Rows are points. The last column is the point's height on a tilted bowl or saddle (a function of degree 2), plus a little noise. Count its main directions that bend up, bend down and stay straight.

Points, 15 rows:
[[ -8  55 -25  39]
 [ 23  36 -41  37]
 [-24  -7 -13  14]
 [-39  -7  88  48]
 [ 14 -42   8  12]
 [-81  -7  -1  47]
 [-75  -5   1  41]
 [ 61  39  43  39]
 [-75  -9  39  45]
 [-59  75 -33  81]
 [-38  25  26  23]
 [-23 -27  -7  12]
 [ 58 -99 -35  73]
 [  6   6 -35  20]
 [-40 -49 -31  34]]
Directions: 3 up, 0 down, 0 straight

Points (23 x 5):
[[  31  -37   10   56  -10]
 [ -42   -9   46   -6   18]
 [   7  -34   -4   -6  -20]
 [  29   27   -1   44    2]
 [  18   31  -33  -20    9]
 [ -80  -19  -27   -6    6]
 [ -32 -113  -12   21   10]
 [ -45   35  -41  -36   -7]
 [ -67  -13   40   38   45]
 [  47  -15  -34    0   -6]
 [  49  -15   11  -60   -6]
 [  34  -39   -7   22  -18]
 [  37    1   33   17  -22]
 [  -6  -60  -20  -46  -45]
 [  10   17  -79  -21    1]
 [ -24   10  -55  -94  -38]
 [  48   49   79   77  -88]
 [ -84  -10  -36   22   24]
 [ -91  -45   86   -3  121]
 [ -69   -8   20   31   37]
 [ -61    4  -23   -8    1]
 [  -3    7   40  -74   16]
 [  24  -31   91   -2  -16]]
Directions: 2 up, 1 down, 1 straight

Points:
[[ -54  -44   -1   29   33]
 [  37  -22   34  -35   45]
 [   8  -62   12   33   53]
 [ -11  -20  -42    9   39]
 [  59   23  -21   53   61]
 [ -35   21  -43  -11   41]
 [  38   -2  -45  -36   51]
 [ -73    1  -38  -38   31]
 [  19   55  -51   -8   55]
 [ -25    8   13   10   25]
 [ -32  -45  -25   -6   25]
 [ -83   20  -20    4   52]
 [  46  -10    2   -3   45]
 [  11    4   -6  -15   25]
 [ -36  -44  -33   15   36]
 [ -11  -12  -79    6   64]
 [ -26 -121   75    1   66]
 [ -65   48    0  -38   39]
 [ -33   10   11  -99   18]
 [  39   11   13  -20   38]
 [ -30  -12   43  -13   15]
 [  -7  -21  -35  -48   26]
 [ -25  -21  -12   14   29]
 [   1   52   -8  -36   35]
 [  40   31    0   64   55]]
Directions: 3 up, 0 down, 1 straight

Points (45 x 7):
[[ -42  -26   -7  -56   12  -38  -40]
 [ -22   -7  -35  -36  -31   21   61]
 [  17  -32  -15  -36  -48   64   87]
 [  37  -96   34   46   30   56   42]
 [ -25  -29   62  -15   15    3  -19]
 [ -20  -29  -10   38  -12  -40  -54]
 [  -6  -89  -36  -16   -9   45   38]
 [  31  -54   29   11  -32   31   19]
 [  18   36   11   41   76  -47    9]
 [  46   10  121   -4   87   12  -12]
 [  47   35  -84   -4  -29  -35   16]
 [ -58   36    7   25  -12   41   40]
 [ -22  -37    0   33    0    5  -11]
 [  -2  -64  -26  -11   53   48   28]
 [  32  -33  -12  -67    6   10    4]
 [  -3   52  -70   17  -29   27   61]
 [   4  -25  -79   -2   46   41   64]
 [  19    7   24  -41   16   32   18]
 [  15   -8  -55  -56   34  -72   -3]
 [ -27   86   17  -27   19  -38   60]
 [ -14  -10  -52    5   10   49   67]
 [  29   30   89   10  -40   -9  -25]
 [  10 -103    5   53   15  -13   -7]
 [ -10  -14  -15  -45   -2   59   59]
 [  69  -13   41   -6  -82   60   25]
 [  16   94   34   72  -94    8  -72]
 [  29   55  -83   23    4  -44  -29]
 [  23  -27  -39    7   -4   30   49]
 [ -79   51   26   24  -19  -42  -39]
 [  32   24  -12  -34    7  -74    5]
 [ -46   55  -35    1   46   -1   33]
 [ -25  -10    4  -51  -34   11   31]
 [  54    5   -3   33   52   38   14]
 [ -16    7    1  -27  -10    4   29]
 [ -67   79  -21  -41   84   24   93]
 [  21   33   12    5  -13   -7    9]
 [  16  -53    7   29    3   14   12]
 [  49   19  -22  -69  -34   -8   43]
 [  32  -34   88  -58    1  -37  -58]
 [   0  -53  -76    1  -26   -9   18]
 [ -23   53  -16   38   12    1   -3]
 [ -47   49   21  -37   -5   37   77]
 [   5   52   17    7  -11   10   22]
 [  36   84  -33   43  -91   17   -4]
 [ -17   14  -51   14   65   55   60]]
Directions: 2 up, 2 down, 2 straight

Points (41 x 7):
[[   6  -65   34   17  -13  -22   30]
 [ -16  -18  -41  -16    6  -98  -53]
 [ -54  -55  -26  -78  -38    4  -25]
 [  16   65   38   16  -65  -48    3]
 [ -15   27   -8   47  -26  -83   10]
 [   6   -1   49  -22   57   23   44]
 [ 121   -9   57   -6   10   19  121]
 [  47   13   18   46   37   12   62]
 [   0  -35   -5  -32    7    5    3]
 [  -3  -59   93   62  -39   34    2]
 [   3   35  -58    2   12   85    6]
 [ -41   30   -5   34   72   44   33]
 [ -33   47  -37   -1   15  -26  -17]
 [  41    0  -70   -8   17   22   41]
 [ -27   12   -2   10   58   -8   17]
 [ -66   11   -1   40  -65   41  -91]
 [  39   21   87  -63    8   26   65]
 [  10   29   63  -18   14   26   32]
 [ -55  -16   71  -11   -3    4   11]
 [  26  -34  -95   35    7   35   54]
 [ -40  -15    2  -26   62    7   -2]
 [ -12   17   14   -3   56   -8   21]
 [ -10  -87    0 -105  -70   14   40]
 [  22  -22  -41    6    3  -13   21]
 [ -41   42  -39   86  -77   16  -63]
 [ -51  -25   60  -23  -35  -71   -9]
 [  42   59  -15  -69   29    9   13]
 [ -92   -7   70  -75  -27  -44  -16]
 [ -22  -15   10  -13   19 -103  -31]
 [ -34  -46  -22   81   32   16   21]
 [  47  -27   16   27  -29   30   28]
 [  30  -23   -4  -43  -55  -10   22]
 [  44  -22  -25   47  -34   70    1]
 [  17   73  -64  -31   22  -40  -21]
 [  36  -46   42  -93  -17  -27   41]
 [ -53   26   35  -51   21   58    5]
 [  76  -45  -27   53  -13   29   74]
 [ -39    7  -75    0   68  -15  -11]
 [  45  -14  -22   13   33   -1   42]
 [ -23   43  -28  -53  -20   40  -12]
 [ -43   27    7  -41   41  -34  -23]]
Directions: 3 up, 1 down, 2 straight

Points, 46 rows:
[[  66   62    9  110  -27   58   98]
 [  55  -29   47  -29   49  -76   55]
 [ -94    1   29   28  -43  -26   40]
 [   3   51  -29  -16   99   23   13]
 [  67   23    6   31  -55  -50   47]
 [ -23   45  -37  -20   -4  -18    5]
 [   1    8  -70   34  -21   -1    7]
 [ -30  -60   26  -11  -10  -52  -33]
 [ 115   97 -100    6  -40   13   51]
 [   5  -57  -70  -88   63   10  -68]
 [  28  -51   44   73   10  104   15]
 [  -9    7   36  -28   -1   68   17]
 [ -22   23  -24   50   26    4   28]
 [ -85  -25    9   -1   -2   36    9]
 [  11  -39   90   13   30    7   37]
 [  15   57  -13   14  -14  -13   31]
 [ -22  -32   32  -59   19    6  -33]
 [ -51  -25   51   10    4   14   -4]
 [  37   10   78   11   25  -49  104]
 [  -6   29  -63   76   42   -3   43]
 [ -38    8  -71  -37   47   25  -16]
 [  -9   36  -97  -23  -46  -47    6]
 [  15   40  -12    8   14   20   20]
 [ -43    4   -5  -82  -53   21   24]
 [  -7   39   33   22   30  -78   83]
 [ -17  -45   24   77   -7    5   23]
 [   2  -45  -42   43  -19   34  -11]
 [  27  -49  -57   49    4   32  -22]
 [  -4   35   27  -45  -21   11   16]
 [ -51   14   61   36   78  -77  110]
 [ -67   15  -40   -1   -1   22   22]
 [ -61  -20   83  -57    3  -13  -17]
 [  16   -1   -1  -15   11   35   -3]
 [  31   48   11  -38    9  -71   37]
 [  25   47  -32   42   26  -18   43]
 [  36  -29  -24  -27    8  -15  -36]
 [  37   10  -25   -4   35   18   -3]
 [  -2   39    8  -15   -9  -14   14]
 [  24   -8    6   18    1  -31   10]
 [ -16  -38   11  -55    0   35  -23]
 [  94   16   16 -112   -5  -36   53]
 [ -34  -58   62  -20   52 -111   19]
 [  15   18   26   36   25   39   37]
 [  26  -23   57  -50  -70  -25   -2]
 [ -13   90  -15   96  -40   30   87]
 [ -17   -8   28  -36  -32  -72  -15]]
Directions: 2 up, 0 down, 4 straight

Points:
[[  61  -10   15   29   33  -10   32  -64  -48]
 [   8   52   24  -37  -32  -11   -2   -3   18]
 [ -18    6   11  -11  -10   29   10   33   -7]
 [  16   98  -23   19  -35   16    8   14  -37]
 [  40    6  -26   44   43   30  -40   16   24]
 [  60   72   -8  -35    4    0   68   42 -106]
 [  30   25   12   32  -15   28   42  -20  -20]
 [ -35   19  -11  -55   55   -9  -37  -23  -51]
 [  26   -9  -43   -3   38   49   89 -100  -43]
 [  29   26   12   50   18   40  -11   34   -5]
 [ -23   -8  -27    0  -13   57    9  -88  -11]
 [  58  -19   10   -7    2   57  -50  -13   25]
 [ -34  -29  -36  -39   35  -36   64   26  -86]
 [  17    7    2   22  -30   91   -7  -25   10]
 [  -2  -19  -71   13   -4 -112   67    6 -101]
 [   3   10   44  -26  -34   13   96  -42  -20]
 [  -7   51  -13  -12  -27   37   10   50  -28]
 [-101   48  -14   67    1   -1  -17   46  -36]
 [  -7  121  -17   35   13   13  -15  -45  -20]
 [  36   55    9   30  -14  -13  -42   18  -18]
 [  41   14   47   58  -38  -60   88   16 -113]
 [   7  -19   10   39   56   10   37  -73  -47]
 [  38  -35  -28  -30   34  -16  -31   46  -16]
 [ -22  -17   85    7  -76   -3  -36   15  -17]
 [   3   71  -11   53   62  -41  -50  -75  -45]
 [ -18  -49   60  -17  -40   26    6  -22  -18]
 [  -5   28   -3   41  -57   15  -53   55   -4]
 [ -34  -31   11   24   -8   50  -41   19   10]
 [ -28   -3   -5  -46  -40   38   30  -45   10]
 [   8    1    7   23   37   -9  -30    4   -8]
 [  39   10  -20    5  -25   52  -12   15   13]
 [ -31  -32  -13   -5  -39   23  -41  -72  -29]
 [ -71  -18   13   10   -1  -27   56   33  -56]
 [ -27   -8   32  -27   12    4  -13   10  -11]
 [  65    0   68   14   10   60   -4  -11  -21]
 [   8   30   78   67   40   18  -12   41  -54]
 [ -11   20   47    8  -19   35  -31  -71  -28]
 [  17    5   21   64    7   32  -53   11   19]
 [  -2   93   87  -30   44  -25  -27   71  -68]
 [ -71   24   13  -33  -30  -14   67    9    9]
 [ -18  -19   17  -31   38   20   37   -7  -47]
 [  54   29  -11   20  -14   48   13  -63   -5]
 [  -4   38  -22  -52  -18  -53  -44  -40    1]
 [  78  -23   41   -8   12   38    0   40    4]
 [ -23  -82  -16    7    7    3  -25   29    3]
 [  32   17    5  -27   -7   10   62    9  -34]
 [  -6  -14   63   48  -58   26   -3   13  -25]
 [  38   60  -50  -25    4   55   38    5  -60]
 [  -2    3   39    7   55  -17    1   15  -42]
 [  26   -9   38   50   38  -14   22   24  -43]
 [  23   -8  -17    9  -14   33   13   16    6]
 [  20   21   17    1    2   19  -11  -86  -21]
 [ -17   38   16    6   21   38   52   19  -59]
 [  37   55   61  -13  -11   71  -20   43  -51]
 [  32   -8  -53    0   12   20  -35    6    9]
 [ -47   -1   13  -45   23   18  -58  -65  -62]
 [ -24  -21  -18   41   29  -13    7    5  -19]
 [ -28   90    4   24   41   54    1   24  -65]
 [  23   11   31 -102  -31  -18   14   15    9]
 [  56   15   -2  -27    5    6   66   -7  -47]
 [ -32  -56   -6   13  -19   34   34   -1  -21]
 [ -20   29   35   17  -32   79    3   12  -31]
 [  39   90   76   77  -43    1   69  -34 -104]
 [  42    5   15    5    7   26   18  -15   -9]]
Directions: 1 up, 5 down, 2 straight

Points, 71 rows:
[[ -24    0  -48   37   27  -65   19   41   65]
 [  13   28  -54  -28   61   10    3  -11   44]
 [   9  -70   19   24  -18  -10  -34  -94   81]
 [ -10   -8    2   32   -4   31   11   48   27]
 [  -3   -6  -42  -28   23  -42   83  -19   80]
 [  24  -25   12  -52  -11  -15   -5   59   43]
 [ -19  -30   26  -40  -70   -6    4   20   33]
 [ -13   19  -51   18    5   38   38   20   31]
 [ -14   15   -9   70  -25  -11   21   10   42]
 [ -17  -66  -13   24  -24   20   42  -15   40]
 [  -4  -99   -4  -16   16    2   32  -17   63]
 [ -25  -18   26  -14   43   -5   13    6   23]
 [   5   27   40   -8   13   12  -10   21   14]
 [ -12   20  -33   15    5   -6  -24    2   17]
 [   9  -27   21  -49  -18  -39   35  -56   66]
 [  46   27   -2   46   24    3   27   -4   45]
 [  14  -37  -37  -25   37    9   34    1   46]
 [ -52   -6   49   36   48  -28  -81   12   60]
 [  28   36   48  -15    6  -13  -25   43   34]
 [  -4  -35   -4   62   30   35   30   41   51]
 [  25  -17   -6  -11  -16    9   49  -48   42]
 [  11  -11  -72  -60   48   -7  -25  -39   67]
 [  -2   41   23    4  -18   12  -17  -95   39]
 [ -35   12    5  -14    3  -65    8   41   44]
 [   7    9   -2   13   11  -15   29   27   28]
 [  42  -68    0    0   32   85   -9   -4   55]
 [ -62   25   -4   33   40   -4   34  -12   31]
 [   2   14  -19  -35   17  -34  -17  -23   30]
 [  48   19   12  -33   35  -22   17   38   56]
 [ -38   21   67  -40  -52   48   21  -39   25]
 [ -38  -10    0  -10  -52  -37    4  -22   35]
 [   6   18  -30    1   -7    3   19   38   27]
 [  -9   23  -15   48   -2   12   -3   31   26]
 [ -29  -37   25   25  -24  -20  -12  -45   38]
 [  46   32   38   28   12   13   -4   12   33]
 [ -26  -47  -42  -37    7   47   23   -6   30]
 [   1   16   43    2    2   -3   12  -57   28]
 [ -13  -64   48   10  -45    1   -7  -22   43]
 [  16  -20    4   -1  -24   20  -10  -19   15]
 [ -15   59  -37   96   14   74  -52   -8   76]
 [ -17  -24    9  -49   22   16   36    2   24]
 [  32   25  -11  -31   22   -3  -33  -11   25]
 [ -15    8    9   -5   14  -39   42   36   42]
 [ -27  -13  -25   10    9   28   60  -48   31]
 [ -17  -24   -7   38  -11   35   15 -121   64]
 [ -24   24   53   26  -31   -1    3  -18   26]
 [  19  -25   -8   -5  -18    8  -36   22   22]
 [ -18   16    0   13   16   70   17  -28   11]
 [  -1    4  -50   -9   37   10  -41  -21   25]
 [ -33   17    1   16   11   -6  -22   32   16]
 [  13   -2    5    3   12  -16   44  -39   39]
 [   8  -68    8   28   29   12   19   37   52]
 [  31  -27  -20  -13   -1  -18    2   44   41]
 [  72   -7    2   -8  -41  -42  -38  -10   69]
 [ -27   17  -28   -1    6   30  -29   77   38]
 [  26  -27   12   59  -69   -4    2    2   61]
 [ -11  -56   25   21   38    0  -21  -41   40]
 [  19  -17    2   60    0   67   -6   54   55]
 [ -28   11    5  -38   45    9   61  -11   36]
 [ -19  -43   38  -58   22    1  -22   -1   25]
 [ -35    2  -35   -6  -12   -6   20    7   19]
 [ -55  -35   40  -24   17   27  -43  -16   14]
 [  38   -5   14    0   31  -44  -10   58   60]
 [ -52  -23  -12  -19  -24   69  -25  -18   13]
 [  25  -23  -37   27  -63  -31  -29  -22   66]
 [ -45   28    6  -36   30   18  -38   26   11]
 [ -28   -2  -60  -49   -7   21  -37   29   31]
 [  23   27  -13    1  -29    2  -15  -13   21]
 [   7  -10   14  -45  -44   53   49  -11   29]
 [  18   82   -2  -64  -26   34  -12   21   38]
 [ -25    0  -45    1   43   11   38  -15   29]]
Directions: 8 up, 0 down, 0 straight

Points:
[[  27   16  -38    7   10   -4   -8  -22   -6]
 [   5  -65  -29  -35  -14  -22   23   -2   18]
 [  -3   12  -10  -22    4   42  -60   12  -10]
 [ -41   -2  -84   64    4   90  -17   33  -61]
 [  -5  -10   12  -80   -7   48    7   17    0]
 [  27   22   25   -3  -60   12  -47    4   44]
 [ -54  -93   23   91  -26   42   12   42   11]
 [ -26  -20   -6    5    1   59  -12  -18  -14]
 [ -35  -11   56  -15   56  -38  -48    0   64]
 [  23  -44   22   -4   -1  -85   10    7   76]
 [  40  -15    9   15  -36   90  -22  -36   21]
 [ -23  -12  -60  -59  -37  -63  -69   10   75]
 [ -55  -10   36    2    7  -56   13   37   41]
 [  32   -3  -62  121  -29   30   -7  -23  -47]
 [   6   -9  -16    0  -14    0    3   22   -2]
 [ -36  -46  -31   35   12  -12   21   20  -15]
 [  15   17    6  -12  -25   48   29  -28    3]
 [  32   -4  -85   47   58   74  -13    1  -35]
 [  57   51  -67  -87    5  -14   69  -30   -8]
 [  71   -7   -4  -33  -67   40  -11    9    3]
 [  -2  -57   -6   83    3  -57  -10  -16    1]
 [ -24  -57   -8    0  -82  -40   12   82   76]
 [  89   38    1   11  -35   34  -95  -48   56]
 [ -35  -52  -51   11  -43  -88  -10    3   50]
 [ -71   -9  -50   19  -41   19   20   -2  -20]
 [  41   21   26  -12  -47   34  -29   26   27]
 [  -7  -58   24   42   -8  -69    4   34   64]
 [  -3   79  -21    9   41  -23  -32   35   15]
 [   0   34  -24   -6  -47   57   35   61   13]
 [   0   68   11  -39   32  -16   17  -27   46]
 [  37  -99   15   91  -27   15   57  -20   57]
 [   6  -19   34   15   -2    6  -57    6   21]
 [   4   29   23  -65  -35   15    3   15   13]
 [  28  -27  -12   77  -30   -6    6    6    0]
 [  16 -105    3  -14   12   50    6   -8   41]
 [ -13   40   70   21  -50  -23  -73  -87  121]
 [ -34   47  -57  -35  -12   19   20   -3    7]
 [  19   -9  -33  -67   10    2  -62   20   24]
 [ -56   -7   26   -2    4  -87   11   36   60]
 [ -58  -18   97  -17  -16   57  -30  -69   86]
 [   0   34  -35   80   34  -27  -45   24  -63]
 [   6  -16   17   53   40   16   13   17   -3]
 [  38  -72   21  -26   30  -11  -42  -40   72]
 [  20    1   23    9   77  -30  -17   25   42]
 [  15   76   86  -40   43    7   19   19  109]
 [  -2  -52  -79  -75   25  -33   42   17   42]
 [  -8  -12   22   -9   -7   67  -20   22    0]
 [ -44   25   -3  -62   16   21   58   58   19]
 [ -13  -22  -23  -34  -11   53    1  -28    0]
 [  32   -3    9   31  -32   54  -77  -39   15]
 [  13  -35    3  -37  -43    0   18   51   16]
 [  17   17  -69   25   23  -63   32  -47    7]
 [  12   17 -101    0  -43    9   39   -3   12]
 [  30   27   -5   81  -71   -8  -57  -46   29]
 [  29    8   41  -28   -5   59   80   -1   17]
 [  -4   48  -83   27    8  -47   23   37   17]
 [  20   30  -42    8  -28  -33   23  -25    4]
 [  36  -66  -85  -70   10   25   17   28   22]
 [ -85   50  -11   -8   60   23   30    9    3]
 [  27   37   -7  -33   57  -30  -54  -28   57]
 [ -24   11  -26  -24  -21    5   -6  -26    0]
 [ -26   -8   -5  -15  -25   49  -69  -38    6]
 [ -87  -63   24   -4   23  -20    5   -2    9]
 [  31  -41    3  -31   26   52  -18 -102   61]
 [ -57   58   63  -18   33   -8  -17   62   57]
 [  20   31   28   65  -30   27  -12  -83   29]
 [ -87    1   -8  -21   52   52   61  -10   19]
 [  32   73   45   81    3   18    1   41   46]
 [ -16   35   62   36  -45  -39  -25   -4   73]
 [  -2  -20   25  -41  -24    5   63  -23    0]
 [ -17   21   18   37   14  -34   21   51   25]
 [  46   55  -14   16   29  -60    6    5   39]
 [ -18   13   37    5   39  -32  -23   24   34]]
Directions: 5 up, 1 down, 2 straight
